Each row of a before or after table is a point. The points were changed in one or more steps. Then noise was added and the rows were shuffled. The steps act on columns, c1 being the first. Write out the steps. A step turns or swaps two columns, mirrors them in a line or flattens them onto one, adds a multiple of one to another, or multiplies or shifts one. Angles are multiples of 10 degrees, from the lower column toward the higher: turns from -170 to 170, lines from 10 to 170 but not 90. Use the fewest steps. Two steps may share a column if one is a turn and the other turns, adds or multiplies; they go together, in the order done. Otherwise the lowest column goes first.

Before, 13 rows:
[[-22  -6  14]
 [  6  31 -23]
 [ -7  11  19]
 [-16  21  -7]
 [ -8  25   6]
 [-17   6  -8]
 [  1  -3   7]
 [ -5  12   8]
 [  9  -3 -17]
 [ 25  -9 -19]
 [ -1  23 -35]
 [ 10   7  -2]
 [ -3 -12   9]]
After, 13 rows:
[[ -6 -15 -13]
 [  0 -93  20]
 [ -8   0 -21]
 [  1  14  -4]
 [ 10 -18  -2]
 [ -3  37  -3]
 [  9 -14  17]
 [ -9 -47 -16]
 [-18 -25   5]
 [-23  29 -11]
 [  6 -95   5]
 [-14 -56  -5]
 [ 25  -5  21]]
Steps: turn c2 and c3 by -150 degrees; multiply c2 by 2.5

Before:
[[  6   5   0  11  -1  -4]
 [  8 -12   9  -5   4  -4]
 [-13  -9   4  -1   5  -3]
 [  2  -1 -23  16   8  -9]
 [ -6   0   5 -17   7 -19]
 [  2  -2  10   9 -24  -4]
 [  0   3  -1 -30  -4  -4]
 [  2 -29  11  11  12 -22]
 [  6 -10 -32  16 -91  -8]
 [-15   7  10  -9   7 -22]
 [-11 -16   3  -1  -2   0]
 [  4   2   8  16  14 -13]
 [-12  -4  -5  14   3  -2]]
After:
[[-10 -15  14 -34   0  -9]
 [ -9 -34  32  20  -7  13]
 [ -9  -2 -14  28   9   1]
 [  1  -9  26  -9  -9  10]
 [ 81 -12 -99  31  42   2]
 [-12 -14  29 -19   8 -19]
 [ -7  -9 -69  33  -4  -6]
 [ 24  -6  31  20   8   2]
 [ -4 -10   9  -3  10  14]
 [  2  -1   0  23  -3  -7]
 [ -9  -7  12  -2   9   3]
 [-12  -9  23  33  -9  -6]
 [  3  -1  -1 -60   3  -2]]
Steps: mirror c1 and c5 in the line at 150 degrees; turn c2 and c6 by -60 degrees; multiply c3 by 3; multiply c4 by 2

Before (12 x 9):
[[-19  20  29  -6 -55   8 -45  27 -34]
 [-71 -11  49 -29 -15  -7  42  -8 -39]
 [ -5  60  36  21  33 -45 -57 -50  18]
 [ 11  16 -12   3 -53   7  58  21 -14]
 [-21 -57 -16 -24  35 -29  23  38  52]
 [ -4 -10  19  69  44 -50 -36  32  58]
 [-51  63 -16  11 -50  11 -18 -28   7]
 [-54  22 -39   7 -19  -8 -70  33 -54]
 [ 46  -2  13 -21  14  32 -66  35 -15]
 [ -8  61  -1  -7  12  54 -10  -9  23]
 [  1  60  46  34  -4   7 -43  34 -55]
 [ 13 -40  53  50  -6   1  25 -64 -45]]
After, 12 rows:
[[ 26   2  21  55 -62 -17 -15  33 -77]
 [ 41  23 -11 -51 -10   7  73  13  17]
 [ 44 -60  55   4 -50  46 -17 -45  30]
 [-40 -14  48 -18  25  45  36  -4  20]
 [  9 -40 -15  31  31 -28  49  55 -56]
 [-24  31 -39 -19 -12  60 -48  21  30]
 [ 24  41  36  36 -15  19 -91 -67 -47]
 [ 22  54  -3  10   8 -69 -16 -30  29]
 [-23  49 -18 -46 -18 -15 -37 -46   4]
 [ 10  26  29 -54  -4  27 -27  19  28]
 [ 77  10  12   8  23 -12 -43  34  34]
 [ 33  68  45   1 -34  49 -21  12  41]]
Steps: shift c1 by 30; add 0.7 times c8 to c7; turn c2 and c8 by -20 degrees; turn c4 and c5 by -80 degrees; turn c6 and c9 by 130 degrees; multiply c6 by 1.3

Before:
[[-26  -8  -6  44  33  32 -13  53 -76  -4  91  -4]
 [  4  12   8  64  19  13 -30  21 -49  33  40 -48]
 [-23 -65  15 -36 -49   0   5 -31  66  -3 -36 -53]
 [-41   7  -8  67   4  10   8   1 -36  43  94  17]
 [-75  -4 -20  21  25  -5 -14 -35  23 -20  11 -14]
 [  8 -55  -7 -11  -3 -33 -34   6  70   9  -5 -25]
 [-24 -33 -11 -33 -23  35 -57 -10  62  25 -21 -25]
 [-32 -18 -24   2 -59 -17 -37  13  37 -10 -20 -24]]
After, 8 rows:
[[ 14 -57  -8 -15  -6 -46  11   4  69 -22  -3   2]
 [ -1  -7  -5  29  51   6 -34  53 -83   0  63   6]
 [ 43 -32 -11 -31 -38 -32 -59 -10  46 -29 -15 -15]
 [ 77  -5 -20  30  39 -14  -3 -33  -3  -2   6  21]
 [-21   9   8  60  30 -21 -28  21 -45 -58  26 -13]
 [ 43 -67  16 -27 -77   3   1 -30  52 -54 -25  20]
 [ 26   8  -8  65   7  12  -5   2 -49   2  67 -47]
 [ 43 -16 -25  -3 -94 -42  -3  13  22 -11 -14  17]]
Steps: mirror c1 and c9 in the line at 80 degrees; turn c10 and c12 by -110 degrees; add -0.3 times c3 to c10; add -0.3 times c8 to c4; multiply c5 by 1.6; turn c6 and c7 by -60 degrees; multiply c11 by 0.7

Before, 8 rows:
[[-25  27  14 -22  20  -3  33  18  -1 -30 -11 -10  21 -22  11 -14   5  41]
 [ 17  13   7  50  -8 -10  27 -31  16  17   1 -21 -11  10 -62 -13 -13  33]
 [-12   2 -19   6   4  -5  41  57   5  21  -9   6  13  -3  28  -3  16  30]
 [ 27  -9 -69  59  20  11  24 -30  -5  23  11  16  -9  13  36  17 -20  22]
 [-22  -9 -37 -19  -3  -3  -2   9 -77 -10   8  15   2  -3  38  15  16  29]
 [-19 -38  15 -24  -3 -38  20 -13   0  26 -18 -49  10   6  -3  29 -95 -23]
 [-20  14  27  11   4  -6 -50 -24 -12  24   9   1  36  10   5 -10   8  13]
 [  6  22  13   2 -12  -7  26  -6   9  20   3  10  -9   4  20 -10  -8   1]]
After, 8 rows:
[[-16   1 -19   7  -1  -4  45  10   5 -62  -8   6 -13   2  30  32  -7  29]
 [-30  14  28  12 -11  -7 -39  30 -12  19   8   3 -31  21   8  53  31  15]
 [-40  26  14 -22   4  -3  28 -32  -1 -11 -10  -9 -33 -14  11  62 -10  40]
 [ 43  -8 -68  60 -22  11  15  30  -4  24  12  15   5 -12  36 -70 -31  22]
 [ -2  21  14   4   6  -8  21  21   8   3   3  12  14   6  21 -20 -21   3]
 [  7  14   4  49  -1 -13  12  22  17  28  -3 -21  15   4 -64 -55 -21  32]
 [  8 -40  17 -27  -4 -38 -42  28  -2   8 -17 -51  -5  11  -3  64 -86 -24]
 [ -8 -10 -37 -19   6  -2  10 -11 -77  -6   9  15  -2  -1  38  66  13  30]]
Steps: multiply c1 by 3; turn c1 and c16 by -70 degrees; turn c5 and c14 by 130 degrees; turn c13 and c14 by 150 degrees; add 0.3 times c12 to c7; turn c7 and c17 by -30 degrees; turn c8 and c10 by -100 degrees
